Rows are points. Each copy is the shape, with its points in the same order, stretched, turned, moved and blurred by noise. Some copies are also mirrored. Which?
In the rows, 128 means zero.

Shape (7 x 2):
[[ 89 144]
 [122  80]
 [122  91]
 [ 85 128]
 [201 189]
 [ 79 170]
 [123 169]]
Copy 1 (7 x 2):
[[100  87]
 [175 103]
 [162 113]
 [122  83]
 [ 72 200]
 [ 70  85]
 [ 80 127]]
Copy 1 is: only turned
Copy 2:
[[151 136]
 [ 99 100]
 [101 100]
 [133 136]
 [194  43]
 [168 147]
 [165 112]]
Copy 2 is: only turned
Copy 3 (7 x 2):
[[112 107]
 [187 101]
 [171 100]
 [133  82]
 [128 249]
 [ 93 120]
 [109 160]]
Copy 3 is: only turned
Copy 4, 7 rows:
[[ 93  95]
 [170  91]
 [155  93]
 [107  93]
 [ 95 206]
 [ 62  97]
 [ 82 131]]
Copy 4 is: only turned

Shape (7 x 3):
[[ 60  80  67]
 [188 172 134]
 [113 114 167]
 [141 125 132]
 [148 112 180]
 [ 20 106 112]
 [148 147 152]]
Copy 1, 7 rows:
[[177 180  84]
 [116 125 227]
 [143  90 123]
 [152 117 174]
 [143  72 169]
 [124 158  60]
 [110 106 188]]
Copy 1 is: only turned
Copy 2 (7 x 3):
[[ 40 160  91]
 [183 137 193]
 [129 108 101]
 [132 124 151]
 [154  85 128]
 [ 63 176  29]
 [159 121 140]]
Copy 2 is: mirrored

Shape (12 x 6):
[[ 78 134  59 125 179 144]
 [149 164 112 146 143  78]
 [ 96 113 142  84 177 115]
 [116 164 105 141 108 102]
 [143  98 127 171 125 178]
 [126  64  69 127 127 127]
 [164 158 129 158  67 103]
 [153 100 110 118 175 154]
 [ 63  74  81  94  99 181]
 [ 83 147 114 155  98  68]
 [163  92 138 122 128 134]
 [111 149 140 164 121 106]]
Copy 1:
[[ 19 165  98 119 109 131]
 [157 170  89  92 108 149]
 [ 83 135 147  66 136  90]
 [126 148  84 113  66 124]
 [124  81  97 167 133 168]
 [ 74 113  36 129 141 106]
 [199 124  70 140  74 125]
 [103 139 116 140 175 128]
 [  7  75  88 153  88  61]
 [115 121  61  70  42 135]
 [153 107 104 128 157 111]
 [138 114  98  98  75 156]]
Copy 1 is: mirrored
Copy 2 (12 x 6):
[[ 77 143  69 187 144 132]
 [150  98 110 159 115  66]
 [ 73  94  81 137 178 135]
 [135 130 110 147  85 103]
 [134 169 176 150 128 112]
 [152 122 118 183 134 151]
 [202 140 159 130  60  90]
 [120 147 115 155 177 117]
 [114 158 107 142 119 202]
 [130  87 112 163  59 109]
 [157 113 154 136 147 132]
 [120 108 148 151  90  93]]
Copy 2 is: only turned
Copy 3:
[[182  99 130  46 103  90]
 [156 129 100 171 130  36]
 [ 91  77 148  89 117  86]
 [158 156 102 146  98  73]
 [171 118 136 147 160 164]
 [177  54 107 125  91 129]
 [160 164  83 208 112 102]
 [137  63 112 113 158 121]
 [152  98 124  61  53 194]
 [168 161 137 157  66  56]
 [126  85 113 165 138 130]
 [153 158 147 160 123  81]]
Copy 3 is: mirrored
Copy 4 (12 x 6):
[[106 139  95  92 216  78]
 [171 109 155 165 130  61]
 [165 149 166 126 221 146]
 [115 125 164 143 124  80]
 [ 89  87  75 129 113 149]
 [ 91  56 139  81 177 102]
 [120  97 165 155  50  84]
 [168  97  92 101 171 132]
 [ 23 125 147  48 183 165]
 [ 82 126 200 177 153  76]
 [154  85 145 111 131 143]
 [106 131 149 184 132 107]]
Copy 4 is: only turned

Shape (14 x 8):
[[147 174 130  76 151 166  85 173]
 [ 83 153  98  89 126 114 136  75]
 [189 124 116 123  55 178 125 108]
 [145 107 160 101 175 152  74 152]
 [116 129  39 196 151 153 122  84]
 [196 140  94 163 149  95 140 136]
 [134 163  92 132 156 149 184 150]
 [167 111  86  88  85 127 126 164]
 [234  45 118  94 115  96 140  91]
 [ 87 127 129 104 138 106 153 156]
 [100 128 123 172 116 177 139 145]
 [ 43 112 117  55 112 163 121 109]
 [115  32 135 126 181  90 165  73]
 [ 60 149  96  96 162 206 219 112]]
Copy 1, 14 rows:
[[151 125 179  81  57 173 103 159]
 [ 98 148  59 106 122 121  38 125]
 [ 72  78 112 142 135 220 138 111]
 [146  74 161 112  65  98 123 121]
 [161 102  68 236 121 161  33 139]
 [193 149  71 174 127 157 164 139]
 [155 166 118 167 155 165 101 205]
 [ 95 148  85 130  74 169 153 172]
 [ 97  78  10 135 110 126 204 119]
 [112 178 113 124 122  79 109 163]
 [104 118 160 193 158 139  91 144]
 [ 39 120 115  98  96  97  23 158]
 [ 96  98  23 171 162  12 119 122]
 [ 85 135 131 160 197 150  15 240]]
Copy 1 is: only turned
Copy 2, 14 rows:
[[ 55 143 106  82 101 163  60 146]
 [ 82  99  79 135 141 165 150  81]
 [134 155 182 106 154 192 118 124]
 [122 124  94  79  73 121  71 130]
 [153  74  93 131 243 155 105 131]
 [163 154  91 147 180 157 107 188]
 [ 75 117 114 119 199 151 136 186]
 [107 198 126 110 156 143 105 123]
 [212 197  83  95 124 162 156 121]
 [ 81 129 104 135 128 103 138 127]
 [105  93 172 124 171 115 110 145]
 [ 47 100 112  89 106 125 138  43]
 [192  98  56 116 125  91 187 103]
 [ 17  55 129  81 201 145 184 144]]
Copy 2 is: mirrored

Shape (17 x 11):
[[ 84 149 195  98 165 121 148  87  82 118  27]
 [ 71  42 120 110 129  87 164 137  71 133  52]
 [162 109 173 242 124 101 134 133 163 138  91]
 [127 122 103  84 141  94 158 124  98 123 113]
 [120  97 181 180 128 141  65  50 102 128 161]
 [120 129 178 117  72 166 121 145 190 146 182]
 [ 99 142 112  92 190 144  71 132  62 118 155]
 [134 169 209 121 101 126 125  85  70  81 137]
 [ 92 106  75 196 125  91  92 103 170 121 186]
 [ 84 117 139 147 139  98 111  47 114 156 192]
 [136 185 129 178 120 193 129 116  96 130  59]
 [110 180 111  84 144 118 146  78 182 180 123]
 [128 174 144 180 152 104 148 107 140 140 108]
 [109 160  65  88 151 111 107 106 144 130 168]
 [195 102 139 123 151  72 130 111  99 124 206]
 [191 108 215 105 141 148 149  73  99  57 113]
 [141 128  99 137 132  41  92  99  87 129  92]]
Copy 1:
[[106 139 189  78 181 144  40 122  87 166 157]
 [115 173 165  74  82  69 118 171  80 186 186]
 [ 50 144 149  95  97 167  75  98 137 172  17]
 [136 134 138  70 133 113 147 153 114 134 161]
 [ 80 132  93 152 192  70 129  20 132 185 108]
 [137 165 137 137 119 139 147  24 184 133 155]
 [133 153  62 133 205  48 129 112 133 109 167]
 [109 127 170  73 216 102 105  38 138 133 119]
 [ 60 159  63 142 117  98 208  98 125 136 127]
 [105 156 111 143 187  96 199  71 106 176 156]
 [105 105 156 122 147 139  58  87  89  89  71]
 [145 130 130 120 148 198 154 104  95 140 167]
 [ 85 140 151  98 155 175 111 116 108 131  75]
 [129 132  71 118 157 119 189 118 120 105 178]
 [129 128  98  79 172  96 179 114 175 170  95]
 [100  72 168  75 184 118  65  73 190 168 106]
 [ 94 137  83  51 153 103 137 112  70 160 107]]
Copy 1 is: only turned
Copy 2 (17 x 11):
[[119 209 169 118 107 169  57  31 144 164 148]
 [123 141 184 126 125 125 128   7 122  60 158]
 [192 216 179 146 157  79 114 165 108 110 178]
 [100 136 143 106 122 107 130  58 158 117 104]
 [ 45 193 167 152  78 143 140 158  96  92 165]
 [138 105 125 123 121 146  98 163  77 111  88]
 [ 15 129 155 167 147 149 143 106 142 146 120]
 [ 65 189 115 116  72  96  89 101  87 175 120]
 [ 63 109 142 138 137 102 139 175 157  34 197]
 [ 41 126 174 120  46 127 133 136 134  91 167]
 [161 198 107 205 135 141 106 124 145 174 145]
 [130 131 148 107  93 172  82 114 203 124  99]
 [142 176 158 134 125 101  94 136 158 155 163]
 [ 52 104 124 123 132 138 124 124 196 100 112]
 [ 65 161 167  87 101  53 182 134 112 124  89]
 [ 95 238 116  65 110 122 135  87  98 154 102]
 [ 70 193 175 146 122  79 115  88 174  83 129]]
Copy 2 is: mirrored

Shape, 17 rows:
[[137 121 142 155 144 104  97 128 133  75 156 109]
 [145 140 135  83 145 119 143 110  88  93 112 114]
 [130 129 115 154 131 124 103 120 118 104  30 181]
 [117 121 101 145 130 150  98 173 141 115 149 123]
 [108 164 125 155 117 153 195 147 144 124 131 223]
 [106 120 107 141 139 154 127 113 139 133  83 106]
 [128 123 117 155 155  97 124 118 144  83  94 116]
 [139 131 120  91 144 158  90 108 151 102 145 132]
 [139 156 129  94 158 118 122 155 160 104 152 145]
 [129 120 157 156  86 172  94 183 131 113  10 106]
 [ 74 112 139 129 137 121 125 115 155 100 154 114]
 [126 134 160 156 157 111  91 113 142 145 138 120]
 [117 183 121 143  96 105 122 131 150 145 130 184]
 [124 163 141 149 122 111 109 108 145 123 156 139]
 [ 88 163 133 158 153 141 123 134 138  82 141 108]
 [ 60 135 133 125 145 141 122 133 128 140 148 134]
 [118 130 129 143 139 110 109 113 151 109 152 112]]
Copy 1, 17 rows:
[[111 116  81 123 140 133 128  66  99 166 149 160]
 [149 126  87 159 109 153 164  93 140 136 122 135]
 [117  89  93 118 149 116 151 155 129 155  62 106]
 [125 158 114 141 186 100 129 103 105 129 138 145]
 [103  93 132 118  84  90  98 184 152  76 117 160]
 [134 128 123 146 175 134 131 146 157 156 112 118]
 [126 106  68 135 150 140 114 109 127 171 116 140]
 [129 165  99 107 157 148 161  98 131 141 129 153]
 [144 165  78 135 130 127 140 120 104 132 141 174]
 [ 75 147  95 180 199  86 183 157 126 187  99 108]
 [142 143 119 130 147 111  93  99 160 176 129 166]
 [133 118 126 120 132 142 138 127 105 179 160 151]
 [ 97 134 134 122  91 139 111 150  73 128 118 144]
 [102 127 128 120 111 156 121 113  90 148 144 161]
 [118 119 114 153 165 133 121 105 136 149 119 193]
 [163 144 157 142 148  98 109 131 159 147 117 167]
 [122 137 105 122 136 146 112  99 112 164 144 151]]
Copy 1 is: mirrored
Copy 2:
[[103 148 147 136 178 118  75 144 120 129 141 175]
 [124  74 159 121 134 123 128 138  84 158 149 148]
 [116  87 112 141 136  55 100  69  94 157 146 209]
 [104 163 112 171 173 137 115 118 128 141 147 176]
 [176 160 136 148 130 144 209  34  80  92 126 196]
 [126 111 141 149 149 114 102  88 125 160 161 119]
 [102 112 154 161 176 104  78  98 110 126 127 181]
 [127  85 112 103 119 149 120 143 103 177 124 169]
 [113 126 131 151 165 140 151 132  96 144 101 185]
 [ 80 144 138 138 197  42 120  72 149 217 191 160]
 [125 149 188 156 137 149  95 112 155 138 152 146]
 [138 167 146 147 150  82  81 149 132 140 107 112]
 [115 144 118 163  92 100 172 120 128  98 111 154]
 [111 157 140 134 112 114 120 150 128 111 122 126]
 [ 84 178 171 153 164 158 102  90 109 147 151 150]
 [140 180 163 173 119 146 123 110 127 155 154 118]
 [114 137 154 144 143 130  94 146 135 126 127 141]]
Copy 2 is: mirrored
Copy 3:
[[144 129 120 119 129 103 104 111 182 108 127 171]
 [106 101 132 151  74 138  92 119  98 120 164 129]
 [ 76 179  60 169 109 108  71 129 106 175  84 131]
 [174 142 102 114 140 144 131  78 179 122 111 119]
 [107 115  73 184 105  93 142 106  67 106  97  48]
 [117 172 101 102 104 139 121 110 141 159 143 123]
 [106 150  89 130 115 109  94 145 175 145 126 141]
 [190 153 147 102 109 133 110 114 132 129 135 128]
 [153 113 139 143 115 142 113 138 141  87 107 102]
 [115 188  44 107  66 179 121 103 129 133  77 175]
 [135 146 139  44 112 104 109  96 158 118 134 133]
 [ 98 171 139 120 144 105 128 116 147 112 116 169]
 [111 137 104 164 164 116 133 123  93  84 126  84]
 [123 145 133 128 142 110 129 118 132  86 149 124]
 [132 169 142 110  94 113 111  93 183  83 135 117]
 [106 158 150  75 119 115 113  63 116 116 118  99]
 [139 142 132 100 139 111 121 117 158 111 148 146]]
Copy 3 is: only turned
Copy 4 (17 x 12):
[[117  91 174  91 168 123 122 115 130 110 127 151]
 [151 136 158 126 118 150 147  99 109 141 135  86]
 [215  73 104  80 147 123 122 111 161  89 153 145]
 [131 129 127 127 127 136 121 167 108 103 119 184]
 [121 172  73 141 202 146 124 135 139 110 187 129]
 [154 103 136 140 102 113 131 145 158 140 106 133]
 [156 101 164  86 139 138 113 111 175 119 107 130]
 [132  85 156 143 134 152 111 144  84 180 155 159]
 [124 141 156 137 143 180 129 121 123 138 175 170]
 [249  78  77  81 127 126 214 112 135  62  99 197]
 [ 98  90 134 142 137 160 125 131 146 156 110 124]
 [110  86 172 150 130  96 134 103 160 120 171 170]
 [121 131 107 102 132 146 167 124 137 113 222 162]
 [100 105 155 118 150 124 154 119 132 137 188 145]
 [122 107 157 131 172 156 157 164 143  99 124 123]
 [ 94 118 120 185 117 143 134 152 147 122 143 128]
 [108  98 166 121 134 132 127 124 138 144 136 147]]
Copy 4 is: only turned

Shape:
[[129  80 175  66  81  76 162  90 122 126 154 146]
 [136 114 112  56  74  89 150  99 116 114 152  79]
 [ 57  98 143 163  90  97 113 147  75 111 132 122]
 [148 161 151 158 145 102 130  73 153 157 133 101]
 [ 82  87 101 109 103 125 108 125  38 139 136 147]
 [146 169 138 116  91 119 110 104 187 150 100 116]
 [138 160 129 116 137 141 145 116 174 100 123 139]
 [150 145 155 142 111 159 148 130 154 168 132  99]
 [144 112 137  59  87  85 126 136 136 152 146 141]
 [146 166 151 114 129 119 154 148 159 154 147 104]
 [ 72  93 142 103 111 119 109 119  67 149  90 120]
 [148 146 163 131 120 155 172 106 174 136 100  97]
 [124 143 169 102 161 122 146  91 155 143 150 109]
 [ 71  68 159 129 148 110  77 160  62 111 106  93]
 [ 82 132 177 118  88 153  62 138  43 110 134 115]
 [ 91 144 137 111 112 148 135 107 199 158 150 102]
 [ 47 156 154 110 102 114 115 155  48 133  98 117]]
Copy 1, 17 rows:
[[205 114 134  67 111 111 167 109  97 156  70 125]
 [172  80 131  78 136  61 162 106  58 142 126 120]
 [169 103 135  33  89 114  68 159 128 138 136 142]
 [127 103 169 186  98 122 159 100 142 119 188 163]
 [168  89 107  60  82  83 122 206  93 132  99 127]
 [126 146 136 152 140 114 158  87 106 118 188 162]
 [119 152 178 170 170 130 130 114 123 138 126 134]
 [102 111 127 160 160 113 151  88 120  73 149 167]
 [153 132  90  87 118  91 177 106  81 129 105 106]
 [ 89 124 139 142 153 116 159  80 127  86 140 128]
 [170 122  95  61  90  78 135 174 154 137 128 148]
 [117 136 161 172 170 113 143  81 142 101 141 178]
 [123 113 151 159 143 136 187 102 155 145 136 135]
 [184 113  80  78  90  83  87 156 194 146 148 103]
 [193 108 108  56 144 116  87 166 132  95 170 120]
 [ 85 113 130 132 181 150 184  92 104 159 156 181]
 [146 131 135  15 112  95 110 173 164 104 149 132]]
Copy 1 is: mirrored
Copy 2 (17 x 12):
[[197  82  98 113 189 203 140 130 167 151 132 106]
 [222  78 139 178 154 127 129 128 164 196 121 110]
 [166  85 165 118 124 150  91 122 200  80 133 193]
 [109 162 125 150 164 138 136 105 161  85 140  84]
 [165  50 107 148 118 119 141 142 171 124 137 197]
 [135 170 110 182 112 152  91  86 127 168 141  93]
 [118 173 140 112 136 139 148 119 142 186 115 103]
 [105 131 153 141 133 145 108 141  99 130  82  68]
 [194 104  89 156 114 172 143 129 110 151 128 123]
 [129 156 155 138 128 152 147 140 106 120  79  96]
 [162  86 140 153 156 159 113  96 136 147 174 199]
 [101 153 175 125 178 153 112 100 104 177 104  55]
 [135 157 146 121 183 177 161 146 153 145 153 105]
 [189  88 199 106 164 142 128 106 145  90 206 225]
 [175  92 140 133 151 119  59 160 184 144 121 225]
 [138 144 153 160 105 187 105 158 157 173 142  83]
 [159 117 168 151 134 151 101 111 159 143 110 249]]
Copy 2 is: mirrored
